Every row gives one point. Each copy is the shape, with its points in the same order, stretched, turned, moved and blurred by noise. Say if it was mirrored as well.

Shape (5 x 2):
[[ 0.3  1.4]
 [ 2.9 -5.3]
 [-5.3 -0.7]
 [ 1.3  1.3]
 [-2.7  2.2]]
Copy 1:
[[ 0.9  1.5]
 [-0.1 -5.0]
 [-5.8  1.3]
 [ 1.2  1.1]
 [-1.7  3.0]]
Copy 1 is: only turned
Copy 2:
[[-2.2 -1.3]
 [ 4.1 -2.3]
 [-1.6  3.9]
 [-1.9 -2.1]
 [-3.8  1.6]]
Copy 2 is: mirrored

Shape (5 x 2):
[[ 1.5 -0.1]
 [-0.8 -1.0]
 [ 6.8 -0.6]
 [-1.8 -2.9]
 [ 1.7 -1.1]]
Copy 1, 5 rows:
[[ 0.1  2.0]
 [ 0.9  0.1]
 [ 1.7  6.7]
 [ 3.2 -0.9]
 [ 1.6  2.5]]
Copy 1 is: only turned
Copy 2:
[[ 0.9  0.1]
 [ 1.5 -1.8]
 [ 1.6  6.3]
 [ 3.8 -3.2]
 [ 1.7  0.1]]
Copy 2 is: only turned
Copy 3:
[[ 0.0 -1.9]
 [-2.4 -2.0]
 [ 5.6 -4.3]
 [-3.7 -3.1]
 [ 0.2 -3.0]]
Copy 3 is: only turned

Shape, 7 rows:
[[ 2.1  2.1  2.2]
 [ 1.5  2.2 -0.5]
 [-0.7 -1.5  0.3]
 [-1.4 -3.8  2.3]
 [ 0.2 -0.5 -1.5]
 [ 6.8  3.0 -1.7]
 [-5.5 -2.6  3.4]]
Copy 1 (7 x 3):
[[ 0.9 -0.4  4.2]
 [ 0.6  1.2  1.6]
 [ 0.0 -1.9 -1.2]
 [-0.4 -4.2 -1.2]
 [-0.1  0.5 -1.0]
 [-1.7  4.1  4.7]
 [ 2.5 -5.9 -3.4]]
Copy 1 is: mirrored
Copy 2, 7 rows:
[[ 2.8 -1.2 -0.1]
 [ 0.9 -0.7 -1.3]
 [-1.7 -1.1  1.3]
 [-3.5 -2.8  3.7]
 [-2.0 -0.5 -0.9]
 [ 1.8 -2.5 -6.3]
 [-2.4 -0.2  6.7]]
Copy 2 is: only turned
Copy 3 (7 x 3):
[[ 3.6 -1.5 -1.0]
 [ 2.5 -0.9  1.3]
 [-2.5 -0.9 -0.5]
 [-4.1 -1.1 -2.8]
 [-1.5 -0.6  1.3]
 [ 6.8 -4.9  2.7]
 [-5.9  2.5 -4.1]]
Copy 3 is: mirrored

Shape (9 x 3):
[[ 1.3 -1.4 -1.3]
 [-4.5  1.7  2.4]
 [-2.1 -0.8 -2.0]
 [ 1.7 -3.4 -2.9]
 [-1.4 -1.7  2.8]
 [ 0.0 -3.4 -2.9]
 [-0.1 -3.6 -0.1]
 [-3.3  1.2  0.1]
 [-0.6 -3.1 -3.6]]
Copy 1:
[[-1.7 -1.6  0.2]
 [ 3.6  6.2 -4.0]
 [-1.2  3.5 -0.2]
 [-4.1 -2.1  0.7]
 [ 1.1  1.1 -4.5]
 [-4.0  0.1  0.2]
 [-2.1 -0.3 -2.5]
 [ 1.7  5.1 -1.9]
 [-4.3  1.4  0.3]]
Copy 1 is: mirrored
Copy 2, 9 rows:
[[ 0.8  3.4  1.5]
 [-3.4 -1.8 -6.0]
 [ 0.8  2.1 -2.7]
 [ 1.5  6.0  2.5]
 [-4.5  2.7 -1.4]
 [ 1.0  5.8  0.5]
 [-2.1  5.4  0.5]
 [-0.7 -0.7 -4.5]
 [ 1.7  5.4 -0.3]]
Copy 2 is: mirrored

Shape:
[[-1.3 -1.0 -3.3  4.3]
 [-0.5 -1.4 -6.1 -2.5]
 [-1.9 -2.2  4.3 -2.1]
 [-0.3  1.3  2.2  7.2]
 [-0.6 -1.3  2.2  1.4]
 [-0.4 -0.4  4.0 -2.2]
 [-0.3  1.0  0.4 -1.5]
 [ 1.7 -2.5  0.7 -3.3]]
Copy 1, 8 rows:
[[ 3.6  0.8 -3.8 -0.3]
 [-1.2 -1.7 -2.8 -4.3]
 [ 0.8 -4.0  3.9  4.6]
 [ 4.8  2.9 -1.4  5.1]
 [ 2.8 -0.9  1.8  3.3]
 [ 0.0 -2.2  4.2  3.7]
 [-1.3 -0.5  0.5  1.3]
 [ 0.1 -2.8  4.9 -0.3]]
Copy 1 is: only turned
Copy 2, 8 rows:
[[ 1.6  0.7  1.6  6.1]
 [-3.7 -5.2 -3.2  2.5]
 [-3.0  5.4 -1.6 -3.3]
 [ 5.6  6.3  3.8  5.0]
 [-0.7  4.2  0.4 -0.1]
 [-1.3  5.0 -2.5 -3.5]
 [ 0.4  1.2 -2.9 -0.1]
 [-3.0  0.4 -1.7 -3.7]]
Copy 2 is: only turned
Copy 3 (8 x 4):
[[ 5.3 -0.3  1.6  2.5]
 [ 3.0 -6.3 -0.7 -0.1]
 [-5.0  0.8  2.0 -0.2]
 [ 3.1  6.1  1.0  2.8]
 [-0.8  1.6  1.5  0.2]
 [-4.5  1.8  0.0 -0.8]
 [-1.3  0.0 -1.5  0.6]
 [-2.4 -1.5 -0.4 -3.7]]
Copy 3 is: only turned
Copy 4:
[[ 0.4  0.7  1.2  3.1]
 [ 0.8  1.4  5.2 -0.5]
 [-0.1 -5.4 -1.8 -2.1]
 [-0.2  0.2 -4.1  2.9]
 [ 0.8 -2.2 -2.1  0.4]
 [-0.1 -3.4 -2.5 -2.7]
 [-0.4 -0.9 -0.1 -2.2]
 [ 2.3 -2.7 -0.2 -2.5]]
Copy 4 is: mirrored

Shape, 8 rows:
[[ 0.8 -1.4 -5.8 -1.6]
 [-2.0  1.1 -1.8 -0.8]
 [ 0.7  1.7  1.0 -3.2]
 [-1.2  0.5  2.8  2.9]
 [ 0.2  3.6 -2.2  1.2]
 [-1.8 -6.9  1.6  1.6]
 [-1.4  2.8 -3.7  1.1]
 [ 1.5  0.3 -1.3 -1.9]]
Copy 1, 8 rows:
[[ 2.4 -4.6  1.2  5.0]
 [ 0.4 -1.6 -2.0  1.6]
 [ 2.4  2.2 -1.2  0.5]
 [-2.5  0.1 -0.3 -4.1]
 [ 1.1 -3.3 -2.8 -1.8]
 [-3.6  0.2  5.5  1.7]
 [ 0.5 -4.5 -3.2  0.1]
 [ 2.4 -0.6  0.4  1.4]]
Copy 1 is: mirrored
Copy 2, 8 rows:
[[ 3.0 -2.1 -3.5  1.9]
 [ 1.5  1.9 -1.3  0.8]
 [ 2.8  1.5  4.0 -1.8]
 [-3.6 -0.2  0.5 -1.2]
 [ 0.0  2.0 -2.8 -4.1]
 [-3.2 -5.9  0.8  7.1]
 [ 0.6  2.4 -4.6 -1.8]
 [ 2.1 -0.9  1.2 -1.1]]
Copy 2 is: mirrored
Copy 3, 8 rows:
[[-7.8  3.6 -0.3 -1.2]
 [-3.6 -0.7 -0.7  0.7]
 [ 0.3  1.2 -5.2  2.3]
 [ 4.4 -4.1  1.5  0.0]
 [-2.1 -2.5 -3.2 -4.1]
 [ 1.5  1.2  8.2  4.7]
 [-4.6 -2.6 -1.6 -3.6]
 [-1.9  2.3 -3.2 -0.1]]
Copy 3 is: only turned
